Every row gives one point. Each copy is the shape, with its points in the same order, turned, moved and blurred by noise. Some copies are also mirrored. Which?

Shape (6 x 3):
[[-11  19 -35]
 [-10  52 -15]
 [ 41 -33  19]
 [-33  -5  13]
 [ 23   5  14]
 [-37  -3  -2]]
Copy 1 (6 x 3):
[[-33 -16   8]
 [-17 -37  36]
 [ 37  30 -17]
 [-23  31  35]
 [ 26   5  11]
 [-32  24  28]]
Copy 1 is: mirrored
Copy 2 (6 x 3):
[[ 14 -27   9]
 [ 25 -27  44]
 [ -4  62 -18]
 [-38 -11  26]
 [  2  36  16]
 [-32 -22   6]]
Copy 2 is: mirrored

Shape (10 x 4):
[[ 17  27 -48 -10]
 [  3  21  20 -24]
 [-34  26   7   0]
 [ 18  31   9 -23]
 [-43   5  -5  42]
 [ 11  23   9 -36]
 [ 22  18  12  -8]
 [  9 -42 -18  13]
 [ 17 -75  15 -43]
 [-35  11  17 -36]]
Copy 1 (10 x 4):
[[  4  27 -39  20]
 [ 14  11  12 -26]
 [-14  -4  27   5]
 [ 22  25   2 -17]
 [-15 -40  20  36]
 [ 10  23  -1 -29]
 [ 31   6  -1 -13]
 [ 10 -50 -41  -4]
 [  4 -51 -45 -77]
 [-25   2  21 -31]]
Copy 1 is: only turned
Copy 2 (10 x 4):
[[-40  49   5   1]
 [ 21  18   0  14]
 [-15  -2  -5  47]
 [ 14  38   8  16]
 [-51 -23  12  47]
 [ 15  33  -4   6]
 [  9  26  24  10]
 [-34 -16  24 -29]
 [ 22 -32  -1 -57]
 [ 11   0 -32  25]]
Copy 2 is: mirrored

Shape (9 x 6):
[[ 16 -37 -30  -2  26  15]
 [-42  41  -2 -15  -9  34]
 [-24 -32  47  -7 -31   2]
 [ 10   9  -9  19   9 -28]
 [-39  20 -34 -14  50  -8]
 [ 38 -12  -6  -6 -25  -8]
 [ 33  39 -14   1  -8   0]
 [-27  13 -53 -59  -8 -21]
 [ 22 -10  -3 -22  24 -28]]
Copy 1 (9 x 6):
[[ 21 -27 -21 -17  18  -6]
 [-64  18   8  -6  11  39]
 [-30   0  16 -20 -60  -9]
 [  2  10  22  28  11 -25]
 [-51  -7   4  -6  62 -24]
 [ 32   9  26  -7 -10   1]
 [ 13  33  22  25  24  20]
 [-32 -13  57 -38  58   2]
 [ 16  14  16 -13  23 -37]]
Copy 1 is: mirrored
Copy 2 (9 x 6):
[[ 16   9  37 -22   9 -17]
 [-27  31 -36 -15  11  52]
 [  1 -60 -19  -4   5  33]
 [-23   4  -9  12   3 -32]
 [-51  34  -3 -44  30 -11]
 [ 29  -5 -15   9 -17 -21]
 [  6  36 -33  21  -1 -16]
 [-13  25 -47 -70 -15 -17]
 [  6  -7 -12 -14  25 -42]]
Copy 2 is: mirrored

Shape (14 x 8):
[[-41  42 -18 -30  -6 -14 -21   9]
 [  4  21  29  36   9 -33 -25 -33]
 [-35  48 -40   4 -24 -27 -30  -3]
 [ 21 -43 -11 -11 -20 -16  33  48]
 [ 11  21 -43   2 -22 -34 -25  16]
 [-31  28   2  -8 -15 -27  11  11]
 [-56   0 -17 -18  32  12  28  20]
 [ -4 -41   8  32  49 -24 -32 -30]
 [  4   2  17  29  37 -24 -32  24]
 [-44 -11 -17  -2  18  28  -8  35]
 [ 23  15   2  30 -10  31 -15 -29]
 [-30  -4  15  -7  40  27  20 -43]
 [ 10  31  -5  21  27 -13   5  40]
 [ 12  44 -11 -17 -11  24 -18 -26]]
Copy 1 (14 x 8):
[[-50   6   8 -12 -50   2  -6  19]
 [ 19  37   6  62 -16 -18  17  21]
 [-38  12 -19  21 -76   6   3  23]
 [ 10 -62 -21 -30   7  12  49   1]
 [ -8 -14 -37   4 -52  -4  15  45]
 [-33   3  14   0 -39   5  32   1]
 [-57   8 -10 -22   3  18  -2 -25]
 [ 24   4 -23  45  26 -34 -21 -11]
 [ -4   4  -6  45  26  -2   0  34]
 [-42 -21 -16  -2   6  41 -19  -6]
 [ 46  25  -8  23 -22  39   1   4]
 [ -1  43  12  -2  10   7 -22 -50]
 [-22  16 -25   3  12  20  30  42]
 [ 17  42   9 -11 -43  25 -11  18]]
Copy 1 is: only turned
Copy 2 (14 x 8):
[[ -2  15  -5 -57 -17  11  59  -7]
 [ 12  -9  39  20   9  39  21 -46]
 [ 16   5 -10 -34 -31  44  77 -10]
 [ 16 -28 -18   2  -1 -32 -17  52]
 [ 34 -19 -14 -12 -23  40  39  12]
 [ 13   6  12 -21  -7 -20  50  -3]
 [-33  29 -19 -38  40 -14  33  17]
 [-19 -38  19  13  63  48   4 -16]
 [  3   0  42  -6  20  47   2  17]
 [-48  21 -10 -30  11   9  28  31]
 [ -9  16  -5  38 -16  34   0 -30]
 [-32  23 -14  -9  48  -3  11 -43]
 [ 27  36   8   2  21  18  23  26]
 [  1  27 -27 -15 -27  28  12 -41]]
Copy 2 is: mirrored

Shape (13 x 9):
[[-30  18 -23  41  50  14 -30  20 -51]
 [ 48   7  -3 -31  28  38  27 -41 -10]
 [-18  42  11 -15  13  25  -6 -17 -22]
 [-26 -15  39  -8  34  -3 -40  -1  11]
 [-18   7 -21  23  41 -28  38 -19 -16]
 [ 17  42   9 -20  15 -26  -9  36 -16]
 [  7  -8 -19   0   9  21  26  10  21]
 [-30  41 -28   4 -35 -25  37  25  25]
 [ -6   3 -37 -34   1  32  25  -2 -23]
 [ 42  26  36 -22  50   1 -44 -13  15]
 [  2 -21   4  -8 -30  34  17  23 -24]
 [-20  45  20  13 -25 -22 -35  17 -25]
 [ 53 -26 -15 -31  26 -12 -26 -26   9]]
Copy 1 (13 x 9):
[[ 42 -30 -42  19  53  -7  17  37 -43]
 [ 18   2 -16  -7  21  14 -15 -80  18]
 [ 39  11   1 -21  35  29   8  -8 -17]
 [ 31 -51  17 -42   5 -16  22   6 -12]
 [ -3  10 -22  19  24 -24  58 -11 -15]
 [  5  26  11 -34  45 -32 -23  14 -21]
 [-10  -9   6  19  13   5  -2  -4  24]
 [-24  52  26  11  10  10  19  44  14]
 [-23   5 -26   4  25  39  -8 -19  -6]
 [ 57 -20   6 -56  39 -39 -13 -27  18]
 [-14 -15   5  18 -16  25 -34  -4 -22]
 [ 42  31   8 -29   3  -4  -8  52 -34]
 [  3 -22 -36 -44   0 -35 -23 -34  33]]
Copy 1 is: mirrored
Copy 2 (13 x 9):
[[ -4  10 -34  17  27 -34  -5  70 -50]
 [-40 -18 -41  24  32  54  29 -26 -14]
 [-51  -8   0  -4  30   9   2  28 -12]
 [ 13 -57  17  16  30  -5 -21  25  -5]
 [-28  -8 -12  39  -9 -35  18  -9 -48]
 [  6  10  18 -28  41  -8  29   2 -20]
 [ -8  -8 -36  23   0  -5  18 -12  22]
 [-27  31   9 -20 -27 -49  11 -18  30]
 [-39 -13 -51 -16 -10  11  30   9   1]
 [  6 -23  10   6  84  28 -12 -17 -20]
 [  3  -3 -20   2 -21  30  32  30  22]
 [ -4  26  43 -27   8  -6 -17  39 -16]
 [ 20 -36 -32  -1  23  39  -6 -43 -33]]
Copy 2 is: only turned

Shape (14 x 11):
[[-10 -47  10   2 -21 -18  26   4  27  12  18]
 [ 20 -40   0  -6 -58 -21  31   7  12   7   3]
 [-16  37  -8 -13   2   1   4  50  24  18  24]
 [ 36 -35  29  35  16 -42  32 -35 -55   6  13]
 [-20 -22   5 -42 -13  20 -12   6  34  16  10]
 [ 31 -54  18  12  26 -62   8  -7  -1  -8 -21]
 [ 17  21 -56   6  23  -6 -49  18 -10  21  44]
 [  2   2 -32 -12  36  33 -17  24  -5  45  31]
 [ 36 -31 -16   5  37 -14  38 -20 -21 -34   0]
 [ 18  25  -9 -61   2  13 -14  15  24  34  33]
 [ 33  28 -21  10   4  33 -15  32  25  47   8]
 [ -5  22 -41 -32  10  17 -26  41 -22  43  -2]
 [ -5 -10  18   6 -36  -3   6 -25  13  -5 -11]
 [ 31   1  -1   5  11  20 -31  47 -22   2  29]]
Copy 1 (14 x 11):
[[ -8  51   2  23 -38   1  31  -3  17  35 -17]
 [-15  40  -2   9 -65 -14  20 -27 -25  29 -12]
 [ 22  -3 -30  24   5  28  18  31 -23  35  18]
 [-26   5  54   2   7 -11  52 -69   9   3 -29]
 [  9  11 -38  12 -23 -19  -5  34  23  52 -10]
 [-22  44  37 -37   5  -6  50 -14  10   9 -34]
 [ 55 -19 -15  20  33 -31  43  14 -29   5  13]
 [ 34 -41 -23  19   7 -16  41  32   7  17  25]
 [ -2  22  60 -22   2 -19  26 -29  17  14  25]
 [ 42 -24 -39  -7  -3  -8  25  25  -4  74   3]
 [ 55 -26 -35  -8 -21  16  38   8   4   9  19]
 [  7 -43 -41   2   1 -14  34  45 -17   8  31]
 [ -3  34 -25   5 -27   2  -4 -41  10   6  -9]
 [ 30 -34   6   0   2  -4   5  19 -22   0 -11]]
Copy 1 is: only turned
Copy 2 (14 x 11):
[[-14 -35 -11  24 -45  11   2  -8  -3   4  -1]
 [-21 -33 -25   4 -43 -14 -16   6 -28   3 -32]
 [ 33   7   9  19  11  52  12  22   0  -5 -31]
 [ 12 -54  36  36 -16 -79  28  -7 -34  -1  29]
 [  2  10 -12 -26 -25  31  -7 -15  10  14 -12]
 [-20 -46 -11  37  -3 -60  22 -13  26  13  -3]
 [ 17  -6  -5   8  77  27  -5   0 -20 -15  20]
 [ 49  -9  -3 -14  32  33   0 -16   8 -31  20]
 [  3 -10   7  26 -11 -67  -1  27  13 -14  31]
 [ 53  15 -32 -18  20  35  -3   4 -12  22  -4]
 [ 58   6  -2  19  31  30 -37 -23  -9 -25 -32]
 [ 41  -3 -12 -25  45  26  18  -1  -5 -43 -23]
 [-28  14  13  14 -34 -12   1 -23 -21   4 -27]
 [ 27 -24  35 -13  40   6 -27  17   8  -7 -14]]
Copy 2 is: only turned
Copy 3 (14 x 11):
[[-31 -19 -11  30   0 -38  -4  -8   9   3 -41]
 [-12 -56 -29  15  -2 -38 -26  10  10 -25 -32]
 [-42   5  11 -17   8  26  -5  35 -17   8   4]
 [  5  25 -14   4  13 -89  33   5  30 -70 -13]
 [-19 -12  -4   0  17   4 -39 -34 -16  23 -20]
 [ 11   1  29  30 -22 -74  -1 -15  46 -30 -14]
 [ -6  57  -5   1   8 -16 -48  32 -35  -8  45]
 [ -6  22  16   8  33 -12 -23   5 -62 -14  15]
 [ 17 -10   3  34  13 -44  32 -14  16 -44  37]
 [-26 -17  15 -44  12  -1 -36  -4 -46   4  20]
 [ 12   2   8 -13  24 -14 -21  39 -55  28  11]
 [ 12  18  24 -14   9  31 -45  15 -54 -23  -1]
 [ 12 -10 -37  -1   0 -25  13 -13  18  12 -32]
 [  8  28  14  -8  53 -13 -37  41   3 -10  10]]
Copy 3 is: mirrored
Copy 4 (14 x 11):
[[ 19 -41  43 -33 -22  27  -4  10  28  31  -5]
 [ 35 -53  40 -31 -26  27 -19 -32   8  41   6]
 [  4   2  -1  -7 -34   0 -41  52 -15   0  21]
 [-28 -44  28  17  35 -17  21 -51  39  55  -3]
 [ 20 -40  -5 -63 -10  27 -25  41   7  -7 -11]
 [ -4 -22  60 -31  11 -36 -11 -30  42  24 -36]
 [ 48  -6 -27  21  17 -35  -9  39 -27  17 -10]
 [ 26 -38 -31   8   1 -21  -1  55  -3 -21  -5]
 [  1 -32  16 -36   5 -58  28 -29  29  28  15]
 [ 17 -37 -39 -26 -16  -8 -61  41 -10  13   4]
 [ 48 -27 -19  10  -4  -2 -42  30   7 -32  37]
 [ 27 -26 -39   9 -14 -20 -21  28 -47 -33 -12]
 [ 13 -17  15 -38  12  43 -12 -17  16  20   5]
 [ 11 -30  16   8  31 -30 -19  45 -26   0  18]]
Copy 4 is: mirrored

Shape (16 x 12):
[[ -7  40 -12  25  -7   4   1 -12  28 -16  -7  20]
 [ 35 -33   6  24  19 -48   1 -41   1  -3   9   6]
 [-21   3  11 -11 -10  -7  -5 -23  33 -43  21  -6]
 [-42 -10  -1   1  -6 -59  -7 -25 -53 -30  -4 -16]
 [ 43 -13  19 -46   7  -4 -27   3  26  -4  -7  27]
 [  7  -7   8  -3   4  13  19  13 -12  16  41  21]
 [-13  26  23   4 -60 -33 -41  30  18  -2  56  35]
 [  7 -14  22 -53  42 -30   1 -24 -19  14   6  42]
 [  0  24  56  -3   1  24  -9 -12  28  26   8  62]
 [ 22 -25 -25  -2  -7 -17 -28 -40   4  -3 -21  19]
 [ 13 -31 -14 -28  40   7 -33  -8 -27  -7  24  10]
 [  2 -41 -38  -5 -23  18   6 -55 -41 -13  46 -45]
 [-12 -21  18  35   8  -3   5  39   7  14 -33  17]
 [-21  10   5 -11  27  -6 -17 -41  29  25 -12 -23]
 [-60 -13   3 -53  33   1  20   5  -5  32  17  35]
 [ 53  25   4  -4  -2  38  -1 -10  32  38  -8  11]]
Copy 1 (16 x 12):
[[ 41 -10 -27   9 -11  -6   6  12   6 -21 -23  16]
 [ 18  -4 -21   5   6 -37  -3 -57 -32   4  33 -23]
 [ 23   4  15   9  -3   4  23 -30 -16 -51 -13  15]
 [-46 -40  -7  17  51  -9   1 -27 -13 -38   8  -7]
 [ 27  42   3   5 -13 -11  46   8 -44  -1  15 -34]
 [ 10  11   7 -10   4  -9  22  -3 -20  32  22  43]
 [-14  45  -4  22 -32 -12  -3  29  -5 -55  46  51]
 [  7  33 -15 -14  54  -4  59 -15 -32  13  31 -15]
 [ 19  68 -40   9 -12 -19  50   2  -8  11 -18  38]
 [  8 -13 -35  18 -17   8  22 -22 -24   1  17 -43]
 [  7  20  17  12  27  31  10 -15 -40  31  19 -24]
 [-26 -51  16 -22 -15  49 -13 -55 -59  11   9  12]
 [ -2  -1   8  28  -8 -52  24   5  27  34 -11   0]
 [  8  20 -15 -36   5  11  19 -31  13  -3 -28 -25]
 [ -7  21  10 -20  46  30  73  -3  26  24  16  22]
 [ 38  29 -26 -33 -44 -10  23  15 -26  32 -19  -5]]
Copy 1 is: mirrored
Copy 2 (16 x 12):
[[ 27  10 -12 -12 -29  21 -12 -42  35 -24   0  -6]
 [ 26   9 -17 -21 -52  26  27  -8 -56 -30 -15  28]
 [ 10 -11   9   7 -43   1 -13 -10  -6 -33  32 -22]
 [  1  48  16  19 -67   7  -8   4 -46  32  23  12]
 [-17 -15 -46 -35  -8  -7 -10  22 -16 -31 -22 -14]
 [ 13  -9   7 -16  10  26  -6  25  13 -16   3  40]
 [ 12 -13 -30  16 -66  25  -9  63  57 -11  13  -9]
 [ 11   5 -33 -65 -10  -9  -9  29 -52   0  22  26]
 [ 15  -4 -16 -75 -16 -13   9  17  52 -39   7   8]
 [-14   0 -29 -19 -56   4 -15 -27 -28 -21 -23  28]
 [-29   7 -34  -6   3   8  -4   7 -39 -21  23  38]
 [-43 -16  47  11 -35  54 -21 -13 -42 -14  18  41]
 [ 23  16  -3   2  -6 -29  32  -8  22   3 -38  27]
 [ -8 -22  -9 -37 -27  -4  31 -42 -14  16  20  -8]
 [ 18 -23   0 -33  14 -37 -23  17  -5  29  51  37]
 [-14 -29 -17 -54   6  37   3 -23  32 -24 -35  -2]]
Copy 2 is: mirrored
Copy 3 (16 x 12):
[[ 24  12   6  23  13 -36  12   3 -28   2   0  -7]
 [ 59   4 -40   2  -5  13  22 -39   1 -19  57   9]
 [  7  49 -13  13 -25 -33  36 -12   7 -36   6  11]
 [-16  26 -44 -16 -63  17  44  -6 -34   3  47  -6]
 [ 27  27  -6 -30  36   6  -1   4  38 -18  31  40]
 [  4 -19   7  41 -19  18   2   9  18 -15  29  37]
 [ 19  32  -6  24 -57 -35 -11   7  39  51  -4  42]
 [  8  31 -22   4  25  35  24  10  11  -6  77  50]
 [  8   8  45  27  39 -32  11 -14  25  27  43  41]
 [ 23  28 -17 -27   5  15 -13 -37 -12 -16  32   9]
 [ 10  24  -5 -10 -14  38 -18  15  19 -39  65   9]
 [ -3  15 -16  29 -56  66   9 -45  10 -46  12 -35]
 [ -4 -49   1 -11  -4 -40  -2  -2 -12   1  43  31]
 [-23  21 -29  18  31 -29  16 -20  12 -21  45 -22]
 [-59  16 -12  47   9   6   2  21  -6 -23  56  58]
 [ 25 -17  20  18  60   1 -10 -10  35  -7   5  -6]]
Copy 3 is: only turned
